Each row of a before or after table is a point. One or more steps were done to the points. Then noise was added and the rows were shuffled. The steps act on how far a point lies along the listed directions, d1 being the first. Write out the steps. A step turns or swaps two directions, mirrors them in a line or flattens them onto one, adds a multiple of one to another, or multiplies one. Angles are multiples of 10 degrees, from the lower direction toward the higher: turns from -170 to 170, lines from 10 to 170 but not 90. Use the fewest steps. Two steps may share a direction if one is a turn and the other turns, adds or multiplies; they go together, in the order done. Otherwise the lowest direction goes first.

Directions:
(1): [-0.5  6.1]
(2): [-6.1 -0.5]
Before (13 x 2):
[[ 0.5  2.3]
 [ 0.8  6.7]
 [ 0.4  4.6]
 [-1.6  7.9]
 [ 5.3  2.5]
 [ 0.5 -2.2]
 [-2.3 -5.3]
 [ 3.5 -2.6]
 [ 0.4 -8.0]
 [ 3.0 -2.7]
 [-0.6  5.5]
 [ 6.2 -4.2]
 [-3.5 -4.2]]
After (13 x 2):
[[ 1.8 -3.8]
 [ 0.9  2.0]
 [ 2.2 -3.5]
 [-0.9 -2.5]
 [ 1.9  4.1]
 [ 5.8  0.4]
 [ 3.3  6.2]
 [-4.1 -4.7]
 [ 1.5  8.3]
 [-5.0 -2.3]
 [ 1.6  5.4]
 [-2.4 -7.6]
 [ 4.6 -6.3]]
Steps: turn d1 and d2 by -20 degrees

Directions:
(1): [ 4.5  6.6 -0.7  2.9]
(2): [ 4.4  0.3  2.5 -7.0]
Before (13 x 4):
[[ 0.9  4.0 -1.5  1.0]
 [-2.7 -3.9 -0.4 -0.2]
 [ 0.8  1.3 -0.7  3.4]
 [ 1.3 -1.3  0.2 -0.3]
 [-5.0 -3.6 -2.5  2.1]
 [-0.9 -1.5 -0.3  2.2]
 [ 0.6  0.2  0.5  0.4]
 [ 7.9  8.0  0.5  1.2]
 [-0.6 -1.2  0.6 -4.6]
 [ 2.6 -0.5  0.5 -5.1]
 [ 0.4  2.7 -1.5  4.7]
 [-4.3 -2.8 -1.4  3.6]
 [-1.3 -1.0  0.1  3.1]]
After (13 x 4):
[[ -4.0  -1.4  -1.3   6.9]
 [  6.4  -0.7   2.9 -11.9]
 [ 13.8  13.3   1.8  -0.9]
 [ -3.0  -2.3  -1.1   4.7]
 [ -0.3   2.4  -1.6   7.1]
 [ -9.8  -4.6  -3.7  10.0]
 [  2.0  -1.5   0.7  -1.5]
 [ -4.8  -6.3  -0.7   0.6]
 [-10.3  -5.9  -4.5   7.4]
 [  0.8   0.4   0.4   0.7]
 [  1.6   5.7  -1.9   2.8]
 [ -1.1   4.4  -3.6  10.1]
 [  1.1  -2.1   2.3  -9.5]]
Steps: multiply d1 by 1.6; multiply d2 by 2.5

Directions:
(1): [-7.5  0.8 -4.4 -4.0  4.5  0.2  3.5 -4.8]
(2): [-3.8 -0.8  5.1  6.3 -0.6  3.1  7.5  1.0]
(3): [-0.3  0.8  5.9 -7.1  2.5  6.9 -1.1  2.8]
(4): [ 1.4  9.1  0.8  2.9 -0.6  3.6 -2.1 -5.9]
(5): [ 2.3 -3.6  3.5  3.4  9.2 -1.3 -2.6 -3.6]
(6): [ 1.5 -3.1 -7.0  3.3  1.4  8.4 -1.1  1.6]
Before (9 x 8):
[[ 1.0  1.9 -4.0  9.2 -0.3 -0.4 -1.3 -4.1]
 [ 3.3 -1.8  7.0 -8.4  7.6  2.4 -2.8  0.1]
 [-1.2 -1.3  1.3 -4.2  8.1 -2.3 -0.7 -1.6]
 [-5.1  3.0  4.1 -1.6  1.7 -1.7 -1.5 -2.9]
 [-5.4 -1.0  4.7 -4.8 11.4  2.1 -3.6 -3.6]
 [-1.5  3.5 -4.5  6.8 -1.6  5.6  3.7 -4.0]
 [-4.2  1.9  2.1  8.7  2.3  2.6  6.2 -3.7]
 [ 1.5 -7.5  2.6 -6.3  4.5 -1.7 -2.5  2.0]
 [-6.2  0.9  0.9 -4.4  6.2  2.5  1.7 -2.0]]
After (9 x 8):
[[ 2.4  7.2 -0.8 -9.8  0.4  0.9 -5.0 -5.8]
 [-3.2  8.2  0.7 -3.5  0.6  1.3  0.9 -2.8]
 [ 1.7 -6.8  2.2  6.5  5.3  6.6  2.0  1.3]
 [ 2.0  0.0  9.2  5.5  2.6  6.4  0.6  1.7]
 [ 0.6 -2.4  0.2 11.2  2.6  1.9  1.3 -2.2]
 [-0.7  6.3 -3.4 -5.8 -6.1  0.6 -1.3 -2.1]
 [-5.2  8.6  3.3 -5.5  3.3  4.7 -4.3 -4.5]
 [-3.6  3.7  2.7 -5.9  3.5  5.2  0.4  0.2]
 [-4.0  2.1  7.0 -2.5  1.6 -2.8 -1.4 -1.6]]
Steps: turn d1 and d2 by 50 degrees; turn d2 and d3 by 50 degrees; swap d4 and d5; multiply d6 by 1.3

Directions:
(1): [-2.3 -3.8 -0.2 -2.5 -9.0 -2.9  1.7 -0.9  5.8  2.7  6.5]
(2): [-1.0  4.2  2.0  0.9 -0.4  9.4  5.0 -6.0 -0.8 -1.2  5.3]
Before (10 x 11):
[[-3.4  5.2  1.4  2.3 -4.3  9.2  4.7 -5.9  0.2 -1.6  7.0]
 [ 0.3 -2.7  1.7 -3.4 -2.5 -2.3  2.1  1.6  4.5  2.5  3.5]
 [-1.4  1.2  1.7  0.5 -6.9  7.8  7.0 -7.9  4.4  2.1 10.2]
 [ 1.8 -1.2 -2.1 -1.0 -2.9 -0.9  0.8  1.9  4.1  0.1  1.7]
 [ 0.3  6.9  0.5  1.4  3.8  9.1  4.3 -4.9 -5.3 -1.6  0.1]
 [ 1.8  6.5  1.0  2.3  2.6  8.5  2.4 -2.3 -3.8  0.5  1.0]
 [ 0.9  0.7 -2.4 -1.6  5.2  0.1 -3.5  2.3 -3.0  1.4 -1.0]
 [ 1.8  0.7  2.2 -1.8  1.9 -2.5  0.0  3.4 -3.4 -2.2 -2.9]
 [-0.2 -2.1  0.2 -1.4 -1.3 -7.7 -2.4  0.0  3.9  1.3 -1.2]
 [ 2.2 -3.7 -5.5 -0.2  6.2 -8.4 -6.6  5.2 -2.7  1.2 -9.9]]
After (10 x 11):
[[  2.1  -1.0  -2.0  -0.8  -2.3  -0.7   0.8   2.0   3.6   0.0   1.4]
 [ -3.2  -1.8   1.5  -1.5 -13.8   5.6   8.3  -8.5   8.6   4.1  15.1]
 [  1.1   1.2  -2.4  -1.3   6.6   0.7  -3.7   2.6  -3.7   1.0  -1.9]
 [  0.5  -2.5   1.7  -3.2  -1.9  -2.0   2.0   1.5   4.0   2.2   3.0]
 [ -5.3   2.4   1.3   0.4 -11.2   6.7   5.8  -6.6   4.6   0.5  11.7]
 [ -1.0   4.6   0.3   0.1  -1.7   7.5   5.0  -5.3  -1.7  -0.1   4.0]
 [  0.8   4.5   0.9   1.3  -2.0   6.9   3.2  -2.8  -1.0   1.7   4.4]
 [  2.4   1.7   2.2  -1.1   3.2  -2.0  -0.6   3.5  -4.5  -2.6  -4.0]
 [  0.7  -0.8   0.3  -0.8   1.9  -6.5  -3.1   0.3   1.7   0.1  -3.9]
 [  4.0  -0.9  -5.2   1.6  13.3  -6.2  -7.7   5.8  -7.2  -0.8 -15.0]]
Steps: add 0.7 times d2 to d1

Directions:
(1): [ 6.8 -2.6 -3.1 -4.1 -4.7 -4.5 -5.3 -8.7 -4.7 -2.0 -0.8  0.2 -0.9  2.0]
(2): [-0.9 -9.6  1.1  2.5 -2.7 -1.9 -0.6  3.2 -2.7  7.2 -0.8 -3.5 -7.3 -3.4]
(3): [ 1.2  0.3 -3.9  3.6  4.3 -9.5  2.7  5.6 -3.1 -2.4  1.0  0.6 -2.0  7.7]
(4): [-1.4  1.3 -4.6  5.9  1.0  5.7 -5.3 -1.8  1.6 -3.9  3.2  3.9 -9.5  0.9]
Before (11 x 14):
[[  1.9   4.5  -2.6  -0.7  -2.8   4.3  -4.7  -5.9   2.6  -7.2   0.3   4.0
   -0.8  -0.5]
 [  1.2   1.9  -4.8   0.5   1.4  -5.4  -1.3  -0.9  -0.7  -5.0   3.1   1.9
   -1.6   7.6]
 [ -1.2   4.6  -3.0   2.7  -0.5   6.3  -4.7  -2.3   3.1  -6.3   2.9   3.7
   -5.3   0.5]
 [ -3.4  -3.5   0.7  -1.7  -0.3   2.6  -3.8   2.1  -1.8   1.1  -0.1  -1.0
   -1.5  -6.3]
 [ -1.1  -5.9  -2.0   4.2   2.1  -0.7   1.5   3.9  -0.5   1.6  -0.4  -2.0
   -7.5   0.0]
 [  3.3   5.8  -7.7   4.5   7.7 -11.9  -2.5   4.1  -0.5  -5.1   3.5   2.8
   -2.9  13.5]
 [ -3.1 -13.2  -0.6   5.3  -3.9  -0.4  -4.2   9.3  -0.5   9.5  -1.1  -3.5
   -9.6  -1.1]
 [  2.8  -2.5  -1.7  -5.7  -1.4  -0.8  -4.5  -5.7  -0.8  -3.1   0.4   1.9
   -0.5  -1.4]
 [  0.1 -12.8  -0.4   2.3  -5.5   3.0  -5.5  -1.1  -1.6   7.8  -2.3  -1.9
   -6.7  -6.1]
 [  6.3   3.9   0.7  -6.0  -4.3   3.7  -7.3 -11.5   1.7  -5.0  -0.3   3.6
    0.3  -0.3]
 [ -0.7   3.3  -1.6  -1.6   0.0   4.5   1.3   1.4   3.5  -1.2   1.6   2.0
   -1.0  -0.6]]
After (11 x 14):
[[  4.6 -10.2   5.5  -5.9  -6.4  -5.3  -1.6  -1.0  -3.2   7.6  -3.6  -4.5
   -2.5  -3.9]
 [  2.9   2.0  -2.0  -5.6  -1.7  -1.7   1.6  -1.2   0.3  -0.7  -0.3   0.6
    2.1   1.4]
 [  3.2  -0.7   0.8  -5.4  -1.8  -9.5   2.7   1.9  -3.7  -1.5  -1.7  -4.3
    5.8   2.6]
 [ -2.6   1.9  -1.2   1.7   6.1   0.9   6.0   5.8   3.0  -2.5   0.4  -1.4
    0.7   1.9]
 [ -7.0  -2.8   6.1   1.7   3.2   5.2   6.1   9.9   5.2   6.9  -2.2  -0.7
    5.5  -5.6]
 [  3.0  -0.4  -8.4   5.1   4.6 -11.8  -5.5   2.3  -3.5  -2.7   3.8   1.7
   -9.3  12.2]
 [  1.9  -4.0  -3.9   2.3   0.9  -6.3  -1.4   0.6  -2.5   0.0   2.0  -0.5
   -5.9   5.5]
 [ -3.5   1.5   1.7  -3.0   2.6   1.8  -0.4   3.9   0.8   0.0  -0.1  -1.9
    4.7  -4.2]
 [  4.1  -6.0   1.7  -5.1  -4.7  -6.5   0.0  -0.9  -3.0   2.4  -4.6  -2.2
    2.5  -1.3]
 [ -1.0  -7.0   1.1  -3.5   0.0  -1.4  -0.1   2.1   0.0   3.6  -0.5  -1.8
   -2.7  -3.2]
 [ -8.8   3.9   2.2   5.2   5.5   4.7   4.6  15.4   8.7   0.7   0.4   0.5
    5.4   1.9]]
Steps: turn d1 and d2 by 90 degrees; mirror d3 and d4 in the line at 20 degrees

Directions:
(1): [ 4.0  2.7  7.1 -5.6  7.0 -0.6  4.4  7.6 -2.3  4.3  1.3  1.4 -7.6  3.9
 -0.1 -1.9 -5.1  2.9 -0.3  0.9]
(2): [-3.1 -2.8  6.6 -1.0 -5.5  0.9 -2.7 -6.0  4.0  2.9  5.0  3.5 -2.0 -1.0
  0.2  3.4 -8.6  1.2 -7.0 -5.5]
Before (9 x 20):
[[ -6.4  -3.5  -8.8   8.4  -7.2  -1.5  -4.3  -9.5   3.0  -1.8   1.7  -1.0
    8.4  -5.1  -0.2   2.6   4.4  -2.9   0.0   0.3]
 [  5.4   3.5  -3.9  -3.4  11.0  -5.0   2.3   8.4  -5.8  -1.8  -5.4  -5.4
   -1.2   2.5   0.1  -4.8   4.1   1.9   7.4   6.1]
 [ -2.4   0.4  -1.7   3.7  -1.5  -1.6  -3.0  -2.1   3.7  -1.6   1.4  -1.0
    3.3  -0.9   1.9   0.3   3.8  -0.9  -0.3   0.4]
 [  6.0   3.0   6.9  -5.6   4.8  -1.0   2.7   8.1  -0.5   4.3   0.2  -0.5
   -5.4   1.8  -0.7  -0.9  -4.4   1.7   3.0   2.2]
 [  1.9   1.8  -0.8  -0.1   4.4  -2.3   2.0   5.4  -2.6  -2.3  -2.9  -2.6
   -1.9  -0.4  -0.1   0.8   1.7   0.3   2.2   3.2]
 [ -3.8  -3.8  -2.7   4.2  -9.4  -0.6  -3.3  -7.9   2.5  -1.5  -0.9   0.3
    5.8  -2.4   1.0   0.5   2.8  -2.1  -0.3  -1.9]
 [ -0.9   2.4   1.6   0.7   2.3  -0.9  -1.8  -0.3  -0.3   1.3   0.3   1.0
    1.2  -1.9   0.5   0.5   1.8   2.2  -0.4   1.1]
 [  1.5   1.9  -6.5   2.2   4.2   0.9   4.8   4.7  -5.7  -4.2  -7.8  -6.4
    1.8  -0.1  -0.9  -3.7  11.9   0.0   8.7   4.1]
 [ -3.4  -3.7 -11.3   9.1  -7.5   2.2  -6.9 -13.8   2.3  -6.8  -4.1  -1.4
   12.1  -5.8  -0.7   0.4   9.8  -6.4   1.8  -0.5]]
After (9 x 20):
[[  0.9  -0.2  10.6  -6.6   3.5  -3.5  -0.6  -0.5   0.9   4.9   4.4   1.4
   -7.4   2.6   0.6   0.9 -13.4   5.0  -5.4  -4.0]
 [ -7.2  -4.0  -7.7   7.8  -7.9  -1.3  -4.4 -10.6   3.4  -1.3   2.8  -0.2
    7.9  -4.9  -0.1   3.4   2.4  -2.4  -1.6  -1.5]
 [ -5.8  -5.8  -4.9   7.1 -11.5   3.0  -8.4 -18.1   5.7  -3.5   0.3   2.2
    8.7  -6.5  -0.5   3.2   0.6  -5.1  -5.1  -5.2]
 [ -3.4  -3.4  -4.9   4.7  -8.7  -0.5  -2.8  -7.1   1.8  -2.2  -1.8  -0.2
    6.3  -2.4   1.0   0.4   4.8  -2.6   1.1  -1.1]
 [ -0.4   0.3   5.6  -1.5   1.1  -1.7   0.3   1.7   0.4   0.8   1.4  -0.2
   -4.2  -0.6  -0.2   3.5  -5.4   2.2  -3.1  -0.9]
 [ -4.1  -3.0  10.9  -2.2  -5.3   2.9   0.3  -5.5   2.2   4.0   3.8   1.7
   -6.0  -0.7   0.2   3.3  -9.4   3.7  -7.1  -7.7]
 [ -1.1   2.1   2.4   0.5   2.0  -1.1  -1.8  -0.6   0.0   1.8   0.7   1.1
    1.2  -2.0   0.9   0.7   1.7   2.1  -0.7   0.8]
 [ -2.9   0.1  -0.4   3.3  -2.1  -1.6  -3.3  -2.8   4.9  -1.2   2.3  -0.3
    2.9  -1.0   2.3   0.6   2.3  -0.5  -1.8  -0.3]
 [  7.1   3.6   6.4  -5.4   5.1  -0.8   2.4   8.5  -0.7   4.3  -0.5  -0.8
   -4.8   1.6  -0.2  -1.4  -3.2   1.9   3.6   2.9]]
Steps: mirror d1 and d2 in the line at 170 degrees

Directions:
(1): [-1.9 -1.5  0.9  3.2 -3.8  0.8  4.9 -4.8 -0.3  0.7 -3.1 -0.5 -1.2 -4.6
  6.9  3.6  0.7 -7.1 -1.9  4.6  1.3 10.6  6.7 -0.2  9.7 -0.2  2.8  0.0
 -3.0  3.5 -7.7  1.0]
(2): [ -0.5   1.6  -5.5  -2.6  -1.8   2.5   0.5   0.0  -1.8  -2.1  -1.5  -2.6
   2.5   0.9   0.4  -3.5  -4.7   4.1   5.4   1.5   0.7   5.8  -6.1   0.8
  -4.3  12.5   3.6  -0.2   3.7  -3.1 -11.6  -4.4]
(3): [  5.5  -3.7   1.1   0.3  -3.5   4.8   2.9  -1.1  -4.5   6.9   5.2   0.9
   3.7  -5.2   4.1   1.9   4.5   0.9 -10.3  -4.0  -0.5  -2.7   0.1   2.8
   0.2   7.4   6.6   1.9   2.1  -4.3   4.8  -6.1]
(4): [ -0.1   0.2   2.8   2.4   4.3   2.5   7.6  -2.1  -2.5  -5.8   2.2  -3.6
   5.2  -3.7   5.2  -4.5  -0.3   0.2  -4.2   0.6   0.2  -1.6   0.4   4.6
  -4.0  -4.1 -12.7  -8.2   1.5  -1.3  -3.8  -4.7]
(5): [-7.3 -0.2  8.8 -6.6 -4.0 -0.2  3.7 -1.3  5.2  3.1 -6.2  0.7  4.9 -0.4
 -0.6  3.2  3.7  6.4  0.5  3.5 -3.1  0.3 -1.7 -3.0  0.9  8.8 -5.2 -4.9
 -5.4  0.9  4.8  1.6]
(6): [ 4.8  1.0  2.9  1.9  2.1 -1.1 -5.8 -0.2 -2.7  3.4 -1.9  2.0 -4.0  7.8
  1.5  0.0 -0.5 -2.1 -5.3  4.3  9.0  2.5  2.1  3.1  1.2  8.7 -7.9 -2.5
  8.0 -0.5  1.9  6.7]
Before (10 x 32):
[[  8.8  -2.4  -1.7   6.7   4.7   0.9  -2.7   0.2  -4.0  -1.0   2.3   1.5
    0.2  -0.5   3.2   1.8   1.9  -3.9  -9.8  -4.0   4.9  -6.4   2.4   4.2
    1.0  -3.8  -4.2   2.4   8.6  -1.1   3.1   0.9]
 [  4.6  -0.9  -0.8   0.9  -2.7   2.0  -0.3   1.1  -2.7   8.9   3.8   3.1
   -1.0   2.5   0.3  -1.0   1.7   2.9  -2.0   0.4   0.5  -5.1  -2.7   0.0
   -1.2   8.3   8.1   3.4   3.5  -6.9   3.2  -0.4]
 [ -6.3   0.4   6.7  -1.3  -1.5  -0.2   3.3  -1.5   3.0  -3.8  -0.5  -0.3
    3.7   1.4  -0.1   0.1   3.3   1.8  -2.0   2.6  -2.0  -4.0   1.8   0.0
    1.1  -5.1 -13.4  -4.7  -2.2   1.8   4.6   3.1]
 [  6.1   0.7  -5.0   3.9   2.2  -1.6  -2.0   0.2  -4.2  -4.5   0.2   1.1
   -3.1   1.4   2.7  -0.8  -2.2  -4.2  -0.8   1.1   5.3   2.8   3.8   2.8
    0.0  -3.8   3.1   2.9   7.4   0.6  -8.9  -0.6]
 [ -4.1  -3.1   4.7  -1.0  -2.5  -1.2   9.7  -4.2   4.0  -2.5  -4.6  -3.9
    5.1  -6.8   2.6   3.5   4.8   0.7   1.2   4.6  -4.7   0.0   1.0  -0.6
    3.2  -5.8  -6.8  -6.6  -6.8   3.6  -3.5  -2.2]
 [ -3.0  -1.1   2.1  -0.7  -2.8   1.4  10.4  -1.5   2.0   2.9  -1.6  -2.6
    2.6  -8.2   4.1   4.2   2.2  -0.6  -3.6   0.1  -6.4   3.1   5.1  -0.4
    6.6  -4.0   4.2  -2.1 -10.4   3.0   3.0  -0.3]
 [ -1.7  -1.7   5.7  -4.9  -6.1   3.0   4.4   2.0  -1.1   4.9  -2.0   0.6
    4.9  -1.1   0.9   3.1   1.7   8.2  -1.2  -2.1  -5.0  -0.7  -4.9  -1.5
   -3.2  14.2   3.2  -1.1  -0.6  -3.8   1.6  -3.3]
 [  5.5  -2.1   0.1   2.1   0.5   4.6   3.4   0.1  -5.1   6.3   6.4  -0.6
    1.8  -0.4   5.3  -0.9   4.0   0.7 -13.1  -1.0   4.7  -1.3  -2.4   7.0
   -6.5   6.7  -4.9  -5.1   7.6  -4.6   1.4  -2.6]
 [  2.0   3.1   0.1  -3.6   7.1   0.4   2.2   1.4  -5.6  -0.6   6.5  -2.2
    8.1  -2.1   1.3  -9.6   0.4   5.1  -3.9  -4.8   0.2  -8.6  -8.3   0.8
  -10.1  -0.5 -11.9  -5.5   3.1  -5.0  -0.6  -4.3]
 [  5.0  -1.8   0.9   0.9  -4.3   3.0   0.8  -3.1  -2.6   8.7   2.1   2.8
    0.1  -4.7   1.8   7.1   3.3  -4.9 -14.0   0.0   1.1  -1.2   6.3   0.6
    9.7   6.8   7.5   4.1   1.2  -2.8   6.0   1.9]]
After (10 x 32):
[[  1.0   1.8   3.2  -3.5  -0.5  -3.5  -4.7   1.2   1.3   0.2  -7.1   3.5
   -1.3   7.5  -1.7   2.2   0.3   3.5   0.7   5.0   5.5   1.5   0.6  -0.6
   -0.6   8.2  -3.4  -0.9   5.7   0.9  -0.4   5.3]
 [  2.1  -0.8  -5.0   3.0  -1.2   0.2  -3.6   1.9  -1.4  -2.1   7.4   1.0
   -1.9   1.0  -3.1  -0.3   1.1  -2.8  -1.2  -5.0  -2.2  -7.1   1.5   0.1
    0.6 -11.7   4.5   7.2   1.2  -0.3   4.6   0.0]
 [  4.1  -2.1   2.2   3.9  -0.3  -1.5  -4.6  -1.5   0.3   3.1  -5.2   3.8
   -2.5   1.9   2.9   7.0   3.1  -4.9  -6.8   1.9   6.0   1.2   5.0   0.1
    8.6   3.2  -2.1   3.2   5.0   2.7   3.4   7.6]
 [  0.0  -0.6   2.9   4.0  -2.4   2.8   8.9  -4.4  -2.2   3.7   0.1  -0.1
    1.2  -2.4   8.1  -1.3   1.4  -2.5  -3.2   6.5   1.3   3.5   2.8   1.5
    4.1   4.4  -1.1  -3.7   0.4  -3.2  -6.5  -0.6]
 [ -4.9   2.2  -2.5  -0.6   1.5  -2.9   4.6   1.6   4.6  -3.2  -2.7  -2.9
   -2.0  -2.7  -2.2   1.4  -2.7  -0.8   6.4   0.5  -6.2   1.8   3.1  -2.4
    3.2 -12.8   2.7  -0.6 -10.6   5.1   0.6   3.7]
 [  6.2  -0.8  -5.9  -1.7  -3.4   0.1  -4.5   0.0  -6.4  11.6   5.6   3.0
   -0.8  -3.7   2.5   0.5   2.8  -3.9  -5.2  -5.0   2.1   2.1  -1.8  -3.7
    4.8   6.3  15.9  10.0   1.4  -2.6  -1.3  -0.4]
 [  3.2  -1.3  -5.5   5.6  -2.8   0.7  -0.8  -1.4  -2.4   6.1   1.4   0.9
   -7.3   1.0   5.1   3.7   0.9  -8.8  -5.6   3.5   6.7  10.9   3.9   2.5
    5.0   1.7   6.6   2.6   4.0   1.8  -7.3   4.4]
 [  0.1  -1.6  -2.7   4.0  -2.7   3.7   9.1  -0.9  -4.8  -3.8   1.7  -3.0
    1.7  -6.7   6.3   0.0  -3.0  -2.4   1.0  -2.1  -4.3   5.8   0.8   1.1
    0.6  -2.2   5.8   0.6  -0.7  -1.2 -12.6  -6.7]
 [ -3.3   2.2   1.8   3.7   1.5  -0.7   5.4  -5.3   1.6  -4.3  -4.4  -1.4
   -0.9  -3.3   3.5   2.8  -2.1  -8.8  -4.5   7.4   1.9   5.8   9.2   0.2
   10.7  -5.9  -8.5  -3.9  -2.3   3.3  -6.2   6.1]
 [  0.8  -1.4  -6.6   0.3  -0.1  -4.6  -2.2   1.5   3.5  -3.1  -0.4  -1.9
   -2.7  -1.1  -6.7   2.1   0.5  -0.4   9.5  -1.7  -4.9  -4.9  -2.1  -3.1
   -0.1 -13.5   6.8   4.8  -4.1   3.1  -1.6  -0.2]]
Steps: turn d1 and d3 by -90 degrees; turn d5 and d6 by -40 degrees; turn d4 and d5 by -150 degrees
